Each row of a before or after table is a point. One or more steps were done to the points. Then noise was added and the rows were shuffled. The steps act on how far a point lies along the listed directions, d1 being the first. Name the steps. A step turns or swaps two directions, mirrors them in a line or flattens them onto one, adds a multiple of one to another, or multiplies one. Angles are multiples of 10 degrees, from the lower direction toward the higher: turns from -170 to 170, lines from 10 to 170 but not 90. Use the fewest steps. Two steps may share a direction if one is a turn and the other turns, adds or multiplies; they go together, in the order done. Otherwise the lowest direction goes first.

Directions:
(1): -0.064	0.006	0.000
(2): -0.001	-0.007	0.064
(3): -0.006	-0.064	-0.007
Before (14 x 3):
0.034	-0.038	-0.010
-0.027	-0.019	-0.031
0.008	0.014	-0.006
-0.019	-0.027	-0.037
0.003	-0.012	0.045
0.010	-0.003	0.019
0.025	-0.019	-0.011
0.043	-0.037	0.031
0.029	0.074	0.058
0.002	-0.033	0.039
0.031	-0.025	-0.004
-0.001	0.059	0.017
0.000	0.002	0.014
-0.023	0.033	0.057
After (14 x 3):
-0.029	0.009	-0.055
0.012	0.031	-0.015
-0.001	-0.001	0.090
0.022	0.044	0.075
0.010	0.003	0.036
-0.002	-0.052	0.101
0.016	-0.007	-0.017
0.003	-0.008	0.029
0.067	-0.064	0.093
0.010	0.053	-0.009
-0.032	0.024	-0.064
0.013	0.036	-0.001
-0.015	0.018	0.083
0.028	-0.057	0.015
Steps: mirror d1 and d3 in the line at 20 degrees; multiply d2 by 2

Directions:
(1): 0.029	-0.066	0.017	0.004
(2): -0.065	-0.023	0.015	0.023
(3): -0.004	-0.018	-0.070	0.016
(4): 0.021	0.016	0.011	0.069
Before (11 x 4):
-0.007	-0.015	0.014	-0.057
0.029	0.011	0.026	0.060
0.043	0.064	-0.003	0.109
-0.028	0.011	0.017	-0.087
-0.011	0.031	0.012	0.020
0.023	0.054	0.002	0.078
0.010	0.068	-0.022	0.058
0.019	-0.004	-0.024	-0.062
-0.020	0.044	0.011	-0.023
-0.042	-0.030	-0.024	-0.019
-0.008	0.010	-0.017	-0.059
After (11 x 4):
-0.020	-0.020	-0.021	-0.024
0.013	0.071	0.014	0.025
-0.026	0.007	-0.031	-0.037
0.019	0.056	0.036	0.047
0.016	-0.032	-0.034	-0.039
0.012	0.038	-0.018	-0.010
-0.010	0.006	-0.038	-0.047
0.022	0.029	0.009	0.010
0.014	0.070	0.052	0.067
-0.051	-0.004	-0.031	-0.032
0.013	0.013	0.044	0.049
Steps: mirror d1 and d2 in the line at 20 degrees; flatten d3 and d4 onto the line at 120 degrees

Directions:
(1): 0.020	0.013	-0.035	-0.052	0.021	-0.058
(2): -0.023	0.056	0.045	0.021	0.039	-0.027
(3): 0.014	0.056	-0.050	0.037	-0.033	0.003
(4): 0.029	0.014	-0.020	-0.008	0.062	0.054
Before (8 x 6):
0.006	0.053	0.054	0.047	0.042	0.033
-0.019	-0.070	0.034	0.015	-0.041	-0.015
-0.038	-0.038	0.045	-0.024	-0.034	-0.058
-0.018	-0.004	0.004	0.015	-0.014	-0.014
0.023	-0.020	0.065	0.013	0.065	0.068
-0.013	-0.027	0.073	0.009	0.065	0.072
-0.020	-0.015	0.015	-0.027	0.012	0.008
0.010	0.080	0.026	0.048	0.002	-0.035
After (8 x 6):
-0.020	-0.013	0.018	-0.026	0.013	0.011
-0.024	-0.057	0.043	0.019	-0.030	-0.020
0.020	0.051	0.005	0.037	-0.022	-0.020
-0.040	-0.040	0.047	-0.025	-0.037	-0.055
-0.016	-0.008	0.002	0.014	-0.014	-0.016
-0.007	-0.036	0.066	0.004	0.055	0.078
0.017	0.025	0.030	0.035	0.022	0.046
0.027	-0.028	0.059	0.009	0.062	0.072
Steps: multiply d2 by 0.4

Directions:
(1): 0.014	0.014	0.001	-0.014	0.003	0.102	0.006	0.008
(2): -0.054	0.007	-0.062	0.033	-0.010	0.008	0.055	0.002
Before (9 x 8):
0.019	-0.001	0.010	-0.010	-0.009	0.046	0.015	-0.001
-0.009	0.022	-0.006	0.024	-0.001	0.011	0.035	0.001
0.020	-0.002	-0.009	0.014	0.009	0.047	0.031	0.003
-0.047	0.001	-0.051	0.021	-0.037	-0.023	0.044	-0.002
-0.054	0.021	-0.063	0.036	-0.006	0.010	0.057	0.003
-0.006	-0.002	0.016	0.008	-0.009	-0.049	0.004	0.010
-0.056	0.013	-0.035	0.032	0.001	-0.011	0.030	0.013
-0.021	-0.012	-0.039	0.046	-0.012	-0.050	0.032	0.008
-0.069	-0.023	-0.042	0.026	-0.005	-0.207	0.018	-0.014
After (9 x 8):
-0.011	0.032	-0.030	0.004	0.003	0.095	0.029	0.009
0.010	0.025	0.008	0.012	0.001	0.033	0.024	0.002
0.033	-0.011	0.036	-0.016	0.000	0.013	-0.007	-0.005
-0.028	0.012	-0.041	0.003	-0.032	0.059	0.040	0.003
0.044	-0.008	0.022	0.003	0.012	0.038	0.000	0.001
-0.023	0.006	-0.012	0.021	-0.014	-0.025	0.032	0.013
-0.036	0.020	-0.023	0.012	0.005	0.061	0.027	0.016
-0.128	0.008	-0.134	0.053	-0.012	-0.041	0.109	-0.002
-0.018	0.001	-0.047	0.038	-0.010	0.030	0.047	0.016
Steps: turn d1 and d2 by -60 degrees

Directions:
(1): 0.059	-0.023	0.048	-0.011	-0.041	0.013	0.041	-0.044	0.024
(2): 0.017	-0.037	-0.047	0.040	0.023	-0.002	-0.032	-0.035	0.065
Before (12 x 9):
0.045	-0.017	0.031	-0.024	-0.012	-0.004	0.069	-0.034	0.001
0.086	-0.071	-0.041	0.033	0.002	0.004	0.014	-0.093	0.110
-0.053	0.012	0.003	-0.021	0.029	-0.020	-0.030	0.033	-0.025
-0.010	-0.001	-0.009	-0.003	-0.004	0.003	0.004	-0.012	0.018
-0.062	0.016	-0.025	0.010	0.022	-0.010	-0.017	0.029	-0.012
0.053	0.023	0.070	-0.021	-0.082	0.013	0.083	-0.062	-0.009
0.027	-0.025	0.008	0.000	0.014	0.010	-0.017	-0.032	0.038
-0.020	-0.023	-0.051	0.026	0.018	0.026	-0.019	-0.012	0.025
-0.089	0.014	-0.062	0.023	0.054	-0.017	-0.051	0.028	-0.033
0.005	0.028	0.019	0.016	0.023	-0.003	0.025	0.009	0.000
0.022	-0.017	0.040	0.007	-0.028	-0.007	0.042	-0.055	0.017
-0.084	0.028	-0.049	0.031	0.069	-0.006	-0.052	0.037	0.001
After (12 x 9):
-0.005	0.011	0.051	-0.025	-0.036	0.005	0.043	-0.004	-0.017
-0.023	0.009	-0.007	-0.008	0.001	0.001	0.000	-0.001	0.002
0.018	-0.012	0.063	-0.037	-0.020	-0.006	0.021	-0.014	-0.004
-0.041	0.019	-0.006	-0.016	-0.005	0.030	0.007	0.033	-0.050
0.014	0.018	0.017	0.023	0.023	-0.004	0.023	-0.005	0.019
-0.025	0.009	-0.014	-0.002	0.034	-0.001	-0.037	0.020	-0.008
0.000	-0.028	-0.059	0.025	0.049	-0.017	0.000	-0.025	0.038
0.005	-0.016	-0.092	0.071	0.021	-0.012	-0.036	-0.071	0.083
-0.007	0.019	0.079	-0.047	-0.048	0.008	0.060	-0.007	-0.071
-0.037	-0.014	-0.038	0.039	0.033	-0.025	-0.019	-0.027	0.026
-0.015	0.043	0.089	-0.039	-0.023	0.017	0.059	0.019	-0.054
-0.089	0.037	-0.109	0.011	0.080	-0.030	-0.051	0.067	-0.034
Steps: turn d1 and d2 by 120 degrees

Directions:
(1): 0.031	0.080	-0.037	0.043	0.006	0.025	-0.005	0.016	-0.049	0.021	-0.029
(2): 0.008	0.034	-0.018	-0.051	-0.004	-0.055	-0.009	0.016	0.004	0.068	0.055
Before (14 x 11):
0.014	0.024	-0.015	-0.007	0.001	0.003	-0.002	0.009	-0.015	0.013	-0.004
-0.025	-0.055	0.041	0.006	-0.003	0.020	0.020	-0.030	0.025	-0.072	-0.023
0.006	-0.010	0.011	0.030	0.010	0.034	-0.002	0.002	-0.009	-0.021	-0.038
-0.001	-0.007	-0.004	0.027	0.006	0.028	0.000	-0.013	-0.018	-0.021	-0.029
-0.007	-0.014	0.011	-0.037	-0.010	-0.027	0.002	-0.002	0.011	0.020	0.023
-0.036	-0.050	0.022	-0.008	-0.015	-0.002	-0.005	-0.005	0.031	-0.001	0.001
-0.008	-0.049	0.021	0.000	0.001	0.008	0.005	-0.011	0.004	-0.031	-0.017
-0.004	-0.007	-0.007	-0.017	0.003	-0.020	0.004	0.005	0.015	0.011	0.019
-0.005	-0.001	-0.009	0.010	-0.002	0.001	-0.005	0.011	0.010	0.001	-0.002
-0.003	-0.004	0.001	0.025	0.012	0.026	0.002	0.001	0.002	-0.040	-0.030
0.016	0.033	-0.010	-0.004	0.004	-0.010	0.000	0.024	-0.003	0.011	-0.002
0.000	0.033	-0.020	0.017	0.002	0.015	-0.004	0.009	-0.015	0.000	-0.010
-0.004	-0.020	0.007	0.041	-0.005	0.031	-0.007	-0.019	0.003	-0.043	-0.023
-0.009	-0.069	0.027	0.012	0.013	0.020	-0.004	-0.012	0.032	-0.038	-0.011
After (14 x 11):
-0.020	-0.092	0.041	0.026	0.002	0.043	0.013	-0.025	0.010	-0.087	-0.055
-0.005	-0.002	-0.011	0.012	-0.001	0.002	-0.003	0.009	0.012	0.001	-0.003
-0.006	-0.030	0.007	0.073	0.009	0.078	0.006	-0.026	-0.027	-0.075	-0.081
-0.005	0.000	-0.013	-0.047	0.000	-0.049	0.002	0.012	0.021	0.042	0.047
-0.025	-0.129	0.055	0.054	0.014	0.068	0.007	-0.036	0.042	-0.116	-0.057
-0.050	-0.086	0.039	-0.011	-0.016	0.001	-0.001	-0.012	0.046	-0.022	-0.003
-0.006	-0.006	0.005	-0.079	-0.014	-0.072	0.001	0.005	0.026	0.064	0.067
-0.047	-0.134	0.078	0.065	0.001	0.090	0.033	-0.058	0.037	-0.175	-0.092
0.024	0.059	-0.022	-0.018	0.001	-0.028	-0.005	0.035	-0.012	0.042	0.014
-0.015	-0.063	0.029	0.100	-0.001	0.097	0.004	-0.037	-0.002	-0.124	-0.089
-0.010	-0.034	0.018	0.074	0.019	0.081	0.013	-0.012	-0.005	-0.104	-0.085
0.007	0.050	-0.027	0.031	0.003	0.025	-0.004	0.013	-0.028	0.000	-0.021
0.021	0.048	-0.024	-0.012	0.002	-0.008	-0.004	0.016	-0.023	0.033	0.008
-0.001	-0.038	0.027	0.084	0.015	0.090	0.007	-0.012	-0.018	-0.085	-0.093
Steps: multiply d1 by 1.6; multiply d2 by 3

Directions:
(1): -0.043	-0.017	-0.014	0.005	-0.078	0.059	0.034	-0.001	0.016	0.003	-0.052	0.022
(2): 0.041	0.005	0.040	-0.044	-0.032	-0.045	0.043	0.008	0.080	-0.007	-0.001	-0.002
Before (13 x 12):
-0.036	0.022	-0.058	0.081	0.115	0.045	-0.114	-0.018	-0.154	-0.009	0.058	-0.014
0.028	0.010	-0.009	-0.006	0.015	-0.014	-0.022	-0.019	-0.003	-0.008	0.014	-0.023
-0.008	-0.004	0.019	-0.002	-0.062	0.029	0.028	-0.006	0.035	-0.006	-0.024	0.019
-0.015	0.000	0.000	-0.028	-0.003	0.000	0.002	-0.005	0.020	-0.001	-0.006	-0.002
0.011	-0.028	0.013	0.006	0.001	0.015	0.012	-0.004	-0.007	0.003	-0.006	0.012
-0.062	-0.008	-0.026	0.046	0.024	0.067	-0.053	-0.011	-0.081	-0.024	-0.029	-0.010
-0.035	-0.012	-0.017	-0.026	-0.105	0.047	0.043	-0.010	0.021	0.000	-0.102	0.034
-0.060	-0.007	-0.029	0.018	0.025	0.080	-0.035	-0.015	-0.056	-0.001	-0.002	0.009
-0.021	0.006	-0.032	0.014	0.040	0.004	-0.036	-0.002	-0.047	0.009	0.007	-0.018
-0.048	-0.017	-0.039	0.064	0.031	0.056	-0.038	-0.013	-0.117	0.000	0.000	0.006
-0.038	-0.021	0.018	-0.013	-0.089	0.052	0.045	0.011	0.067	-0.003	-0.066	0.026
0.011	-0.017	-0.019	0.013	-0.030	0.010	-0.005	-0.023	0.001	-0.008	-0.003	0.003
0.023	-0.016	0.006	-0.005	-0.017	-0.013	0.021	0.008	0.025	0.002	-0.019	-0.007
After (13 x 12):
0.062	0.014	0.039	-0.083	-0.040	-0.076	0.048	-0.001	0.088	-0.012	-0.034	0.006
-0.116	-0.018	-0.064	0.065	-0.104	0.161	-0.004	-0.015	-0.055	-0.006	-0.075	0.041
0.005	0.008	-0.027	0.012	0.009	0.012	-0.028	-0.023	-0.021	-0.004	0.001	-0.020
0.048	0.006	0.065	-0.051	-0.004	-0.061	0.030	0.020	0.104	-0.013	0.007	-0.001
0.041	0.015	0.042	-0.020	-0.011	-0.030	0.016	-0.005	0.046	-0.012	0.017	-0.002
-0.049	-0.015	0.002	-0.024	-0.057	0.075	0.032	-0.006	0.035	-0.003	-0.046	0.020
-0.054	-0.015	0.001	0.000	-0.082	0.069	0.022	0.000	0.024	-0.032	-0.079	0.009
-0.047	-0.007	-0.037	0.006	-0.028	0.044	-0.005	-0.003	-0.015	0.005	-0.034	0.000
0.017	-0.022	0.017	-0.002	-0.004	0.005	0.015	-0.001	0.003	0.005	-0.004	0.011
-0.050	-0.040	-0.010	0.019	-0.099	0.081	0.051	-0.001	-0.009	-0.006	-0.064	0.030
0.028	-0.010	-0.006	0.004	-0.031	-0.005	0.002	-0.026	0.020	-0.012	0.003	-0.001
-0.010	0.004	0.006	-0.026	0.021	-0.005	-0.005	-0.002	0.013	-0.003	0.003	-0.002
0.032	-0.011	0.007	0.003	0.022	-0.029	-0.005	0.005	0.001	0.005	0.007	-0.016
Steps: turn d1 and d2 by 80 degrees

Directions:
(1): 0.004	-0.022	-0.054	0.010	0.089	-0.009	0.029	-0.053	0.003	0.031	-0.010	0.026	-0.047	0.018
(2): 0.023	0.057	-0.054	0.002	0.005	0.016	0.032	0.045	-0.054	-0.006	-0.047	-0.036	-0.023	-0.048
(3): 0.050	-0.063	0.000	0.032	-0.048	0.010	0.044	0.007	-0.052	0.050	-0.019	0.029	0.025	0.021
(4): 0.015	-0.009	-0.009	-0.006	0.023	0.017	-0.030	0.017	0.055	0.091	-0.016	-0.045	0.045	-0.036
(5): -0.079	0.023	-0.005	-0.026	-0.018	-0.017	0.062	-0.018	-0.022	0.041	0.013	-0.049	0.024	0.042
Before (8 x 14):
0.017	-0.017	0.048	0.012	-0.037	0.000	-0.044	0.024	0.006	-0.039	0.020	0.024	0.019	0.005
0.000	-0.040	0.024	0.005	-0.050	-0.031	0.030	-0.015	-0.037	-0.015	0.005	0.010	0.014	0.059
0.000	0.058	-0.014	-0.003	-0.030	0.013	0.014	0.022	-0.039	-0.047	-0.026	-0.009	-0.047	-0.013
0.056	-0.025	-0.028	0.022	0.010	0.041	0.006	0.022	-0.015	0.030	-0.035	0.008	-0.023	-0.032
0.001	-0.003	0.016	0.013	-0.063	0.015	0.013	0.037	-0.035	0.011	-0.009	0.002	0.017	0.000
-0.038	-0.022	0.000	0.000	0.027	-0.001	-0.016	-0.028	0.056	0.033	0.015	-0.010	0.005	0.027
-0.002	0.008	-0.010	0.022	0.060	-0.022	-0.006	-0.023	0.000	-0.018	-0.007	0.020	-0.031	0.009
-0.001	-0.048	0.044	0.025	-0.026	0.015	-0.034	0.004	0.034	0.033	0.001	0.008	0.025	0.007
After (8 x 14):
-0.036	0.048	0.039	-0.010	-0.096	-0.002	0.014	0.058	-0.059	-0.058	0.013	-0.031	0.032	0.011
0.007	-0.014	0.058	0.014	-0.102	0.017	-0.017	0.051	-0.025	-0.020	0.007	0.016	0.033	-0.001
-0.011	-0.066	-0.003	0.002	0.021	0.020	0.017	-0.030	0.043	0.114	0.004	-0.012	0.024	0.024
-0.031	0.008	-0.033	0.021	0.087	-0.038	0.037	-0.061	-0.024	-0.026	-0.001	0.032	-0.061	0.046
-0.038	0.003	0.063	-0.001	-0.073	-0.015	-0.008	-0.032	-0.021	-0.125	0.042	0.069	-0.050	0.066
0.016	0.014	-0.067	0.007	0.072	0.026	-0.017	0.016	0.047	0.077	-0.044	-0.052	-0.011	-0.047
0.002	0.011	0.000	0.007	-0.035	0.038	-0.009	0.060	0.009	0.092	-0.045	-0.076	0.050	-0.048
0.038	-0.003	0.008	0.022	-0.071	-0.027	0.042	0.015	-0.108	-0.121	-0.016	0.045	-0.042	0.038
Steps: multiply d1 by 2; turn d2 and d5 by -170 degrees; multiply d4 by 3

Directions:
(1): -0.031	0.040	-0.011	-0.033	0.004	-0.028	0.057	-0.053	0.001	-0.024	-0.022	0.061	0.000	0.035	-0.049	0.021	-0.046	-0.057
(2): -0.023	0.004	-0.002	0.027	-0.049	0.036	0.066	-0.014	0.010	0.046	-0.037	0.000	-0.019	0.046	0.091	-0.021	0.013	-0.015
(3): 0.036	0.035	0.070	0.047	-0.029	-0.030	-0.011	-0.010	-0.011	-0.006	-0.053	-0.038	0.014	-0.009	0.012	0.038	-0.081	0.020
(4): -0.029	0.014	-0.062	0.029	-0.016	-0.026	0.012	0.084	-0.062	0.012	-0.024	-0.031	-0.037	0.005	-0.024	0.053	0.006	-0.026
(5): 0.049	-0.007	-0.020	0.000	0.037	0.085	0.022	-0.039	-0.043	-0.028	-0.053	-0.024	0.008	0.033	-0.031	0.035	0.030	0.035
Before (8 x 18):
-0.020	-0.029	-0.002	-0.016	-0.010	-0.002	0.034	-0.045	0.052	0.016	0.045	0.054	0.002	0.023	0.053	-0.074	0.025	-0.008
-0.005	0.005	-0.030	0.007	-0.013	0.019	0.038	-0.018	0.010	0.013	-0.030	-0.010	-0.022	0.016	0.048	-0.021	0.011	-0.002
-0.015	-0.013	0.041	0.021	-0.014	-0.063	-0.052	0.069	0.035	0.021	0.024	0.007	0.009	-0.055	-0.020	-0.024	0.005	0.011
-0.010	-0.016	-0.002	0.014	-0.005	-0.032	-0.065	0.052	0.009	-0.008	0.054	-0.008	0.003	-0.029	0.008	-0.007	-0.010	-0.006
0.007	0.005	0.012	0.009	-0.001	0.032	0.026	-0.021	0.028	-0.008	0.012	-0.003	-0.004	0.006	0.005	-0.019	0.015	0.004
-0.064	0.009	0.072	0.022	-0.086	-0.152	-0.033	0.048	0.081	0.040	0.083	0.036	-0.017	-0.071	0.094	-0.075	-0.072	-0.044
-0.004	0.008	0.034	-0.034	-0.031	-0.018	0.022	-0.064	0.037	-0.010	0.009	0.032	0.001	0.029	0.002	-0.042	-0.022	-0.039
0.033	-0.017	0.057	0.024	-0.023	-0.018	-0.085	0.008	0.032	0.044	0.038	-0.046	0.025	-0.069	0.076	-0.039	0.025	0.047
After (8 x 18):
-0.032	-0.024	-0.010	0.012	-0.034	-0.015	0.028	-0.007	0.036	0.036	0.034	0.029	-0.006	0.017	0.075	-0.063	0.017	-0.008
0.013	-0.026	0.001	0.001	-0.031	0.031	-0.006	0.007	0.008	0.016	0.012	-0.031	-0.009	0.015	0.044	-0.046	0.057	0.009
-0.027	-0.012	-0.050	-0.030	0.026	-0.001	-0.013	0.006	-0.004	-0.030	0.037	0.042	-0.004	0.012	-0.049	0.011	0.004	-0.041
-0.025	0.039	-0.054	-0.050	0.022	0.001	0.062	-0.078	-0.011	-0.007	-0.023	0.065	-0.001	0.036	-0.046	0.013	0.018	-0.059
0.002	0.014	-0.010	0.005	-0.022	0.005	0.027	-0.023	0.024	0.014	-0.027	-0.010	-0.013	0.008	0.059	-0.028	-0.010	-0.002
-0.051	-0.063	-0.135	-0.082	0.054	0.078	0.056	-0.012	0.007	-0.014	0.072	0.079	-0.040	0.032	-0.004	-0.070	0.157	-0.027
-0.026	-0.015	-0.042	-0.034	0.040	0.000	0.018	0.012	0.010	-0.007	0.003	0.055	0.002	0.006	-0.090	-0.010	0.053	-0.025
-0.001	0.017	0.010	0.023	-0.021	0.009	0.027	0.000	0.029	-0.004	0.005	-0.001	-0.006	0.001	0.013	-0.013	-0.004	-0.009
Steps: multiply d1 by -1; flatten d2 and d4 onto the line at 160 degrees; swap d3 and d5
